Rows are points. Examples show where two turns around zero, p and q, send a point. Write where each new point lands after one turn and then the other. Backwards means that the second turn is done in reverse. Each puzzle has new turns, and all numbers are rounded.
(in the rows, 128 means zero)

Turn p:
[ 89 131 100] -> [105 115  88]
[131 105 182] -> [119 107 182]
[168 116 117] -> [170 134 134]
[125 160 113] -> [119 156 109]
Turn q:
[ 85 100  95] -> [ 81 125  89]
[123 131 144] -> [125 138 142]
[145 141 171] -> [145 139 172]
[159 104  90] -> [140  81 102]
[169 149 141] -> [171 122 148]
[ 87 143 127] -> [107 164 115]
Where do these land?
p, then q: [ 75 154 127] -> [ 91 156  91]
p, then q: [130  93 110] -> [126  89 127]
q, then p: [125 132 158] -> [110 138 151]
q, then p: [182 133 118] -> [177 118 152]

Turn p:
[143 135 107  98] -> [145 122  95 114]
[139  77 145 106] -> [154  89 155 104]
[135 161 157 175] -> [117 182 155 147]
[138 110 114 163] -> [143 124 142 166]
[ 85 157 117  98] -> [ 82 123  93 109]
Turn q:
[144 140 163 179] -> [130 153 160 179]
[116  90 138 108] -> [140  85 118 130]
[ 86 159 113  86] -> [ 87 113 133  76]
[107 138  71 125] -> [ 97 144  84 102]
[134 118 171 103] -> [150  97 162 126]
[163 130 123 170] -> [146 168 123 161]
[147 121 118 124] -> [147 135 118 124]
Where do these land?
q, then p: [ 92 160 125 124] -> [ 86 113 130 110]
p, then q: [109 135 118 147] -> [104 130 124 145]
p, then q: [127 122 171 124] -> [133 106 163 114]
q, then p: [133 141 121 150] -> [113 148 121 136]
q, then p: [159 153  71 118] -> [128 148  63 109]
p, then q: [148  57 161 106] -> [196  85 149 136]

Turn p:
[112 110 138 161 164 126 108 137] -> [112 107 124 151 138 121  82 126]
[147 126  87 104 143 107 150 147] -> [168 111 107 111 137  95 148 129]
[ 98 141 123 103 122 101 103 139] -> [100 132 133  98 127  94 129 148]
[164 123 120 100 166 146 105 150] -> [166 119 134  91 157 127  96 116]
[146 139 134 103  78  78 148 110] -> [129 134 156 116  86 107 188 119]
[139 133 105 110  86 134  81 108] -> [128 159 126  83  82 138 120 137]
[ 73 139  86 155 133 121 145 119] -> [ 99 135  69 155 127 105 135 149]
[152 178 116 154 152 182 163 118] -> [162 180 101 163 170 152 130 105]
[174 136 133  97 144 130 131  97] -> [152 134 136 100 132 137 139  76]
[129 101 181 174  97 145 112 161] -> [121 117 181 169 112 163  97 163]
[ 74  84 186 148 125 139 162 123] -> [ 71  81 142 172 143 169 142 142]
Turn q:
[116 142 121 132 125  98 131 170] -> [129 120 127 126 108 114 141 175]
[138 109 132  97 167 154 119 137] -> [131 140 118 110 182 124 145 123]
[114 112 183  83 150 161  99  93] -> [103 143 165 102 192 112 102  93]
[106 105 119 146 117 121 147  87] -> [125  88 125 141 113 126 113  90]
[124 140 107 167  95 142 119  90] -> [108 131 112 151  90 154 100  99]
[114 101  84 102  93  98 120 186] -> [152 105  87  75 101 112 122 177]
[124 129 101 154 158  87 123  97] -> [130 116 103 178 118  90 128 115]
[168 180 127 122  98 153 161  97] -> [137 174 155 129  86 158 152  86]
[172  91 138 125 111 123 114 172] -> [180 135 120 111 147 151 108 166]
[104 171 168 151 167 144 147 151] -> [ 84 128 169 156 145 138 169 155]
Where do these land?
p, then q: [122  91 151 111 146 164  95 130] -> [105 138 114  95 179 130 109 122]
p, then q: [174  89  84 130 152 131  81 150] -> [174 177  95 104 142 118  79 131]
p, then q: [137 159 143 124 126  66 140 114] -> [142 102 172 153  96  99 122 115]
p, then q: [146 114 127 118 130 162 138 174] -> [152 151 121 128 171 149 144 147]
q, then p: [143 124 114 103 157 122 104 147] -> [150 131 118 124 147  85 132 120]
q, then p: [131 137 116 144 147  82 185 104] -> [142 103 140 178  82 139 155 111]
p, then q backwards: [ 75 133 143 147 109 161 121 158] -> [117 144 150 164 139 141  89 172]
p, then q: [116 108 156 163 104 162 109 125] -> [ 86 133 126 119 138 171 107 146]
q, then p: [111 179 160 128  82 127 175 108] -> [ 85 139 178 139 114 176 166 138]
q, then p: [117 188 124 144 129 110 160  72] -> [ 83 147 138 178  83 141 164 122]
q, then p: [135  86  91  97 126 120 101 126] -> [155 124 103  83 112  97 122 111]

Turn p:
[118  85 117 119 105  89 145 175 118] -> [129  74 128 127 140  88 124 142  85]
[173 105 125 143 108 130 154  92 143] -> [173 140 126 114 134 117 174 102 128]
[116  94 160  84 111 138 148 157 154] -> [142  71 142 113 125 123 143 173 147]
[112 181 118 138 141 108 134 140 134] -> [ 98 162 126 164 129 122 122 151 120]
[191 131 136 140 107 112 107 105 118] -> [159 169 146  94 112 101 132 101 119]
[105 138 114  78 107 131 127 132  95] -> [ 94 112 113  98 103 147 130 153 102]
[ 66 117 150 172 129 134 138 160 122] -> [123  83 138 195 119 142 104 122 123]
[140 151  91 167 152 209  73  91 145] -> [157 183  72 128 128 181  87  90 178]
[149 116 132 119 126  82 119  94 136] -> [114 139 139 104 129  87 154 103 135]
[110 161 138 121 194 147 137 135 116] -> [ 92 148 150 145 162 174 111 145 143]
Turn q:
[130 141 152 124 123 121  79  83 148] -> [116  88 131 134 108 103 104  90 158]
[113 112 101 100 149 109 131 130 166] -> [122 134  98 100 112 120 146 152 164]
[114 103 169 139 191 144 207 156 126] -> [115 136 197 109 161 153 171 199 130]
[104 131 111 130 134 138  94 135 109] -> [110 115 102 111 142 117 117 119 103]
[123 149 113  67  95 157 113 122  88] -> [169 133 114  93 130 103 144  73  93]
[170 162  93 151 125 137 174  88 180] -> [139 151 116 184 148 154 163 108 196]
[140  97 132 146 123 145 117 145 165] -> [114 130 127 117 117 174 104 133 148]
[109  88 124 125 158 132 140 120 100] -> [122  96 128 112 127 137 158 159 103]
[154 125 166 112 112 138 110 149  97] -> [162 121 159 114 125 129  94 117 100]
[ 84 111 144 159  74  80  68 103 145] -> [ 69 114 110 151  53 104  86 104 116]
[153 139 113 151 142 104 167 160  95] -> [153 153 129 163 156 129 131 174 105]
[142 177 118 134 110 132 136 146 118] -> [143 164 126 149 157 115 117 108 121]
Where do these land?
q, then p: [154 112  96  95 149 101 153 142 102] -> [159 146 132 112 162 113 122 158  85]
p, then q backwards: [107 142 134 120 107 165 119 136 102] -> [141  79 129 141 109 125 117 137 134]
p, then q: [163 139 104 118 142 128  91 113 128] -> [142 130 108 115 140  85 130 108 152]
q, then p: [163 143 121 117 118 165 168 107 158] -> [161 161 134 140 143 150 167 135 166]
p, then q backwards: [ 59 144 133 144 146 121  94 139 115] -> [120 125 141 191 113 113  88 112 153]
q, then p backwards: [168 157 155 156 127 103 140 135 148] -> [126 152 161 164 154 134 117 154 154]
q, then p: [141 125 107 102 131 158 112 141 180] -> [126 144  89 103 135 133 142 156 170]
p, then q: [137  98 118 106  93 106 142 135 153] -> [159 143 116 132  99 129 141 170 124]
p, then q: [158 132 112 188 128 110 152 113 103] -> [143  96 146 185 157 107 143 119 118]
q, then p backwards: [ 75  74 223 158 113 152 158 149 117] -> [122 163 201  85 138 101 143 135  37]
q, then p: [ 85 143 103 104 154 101  78  98 103] -> [ 85  94 103 113 154  82 146 104  93]
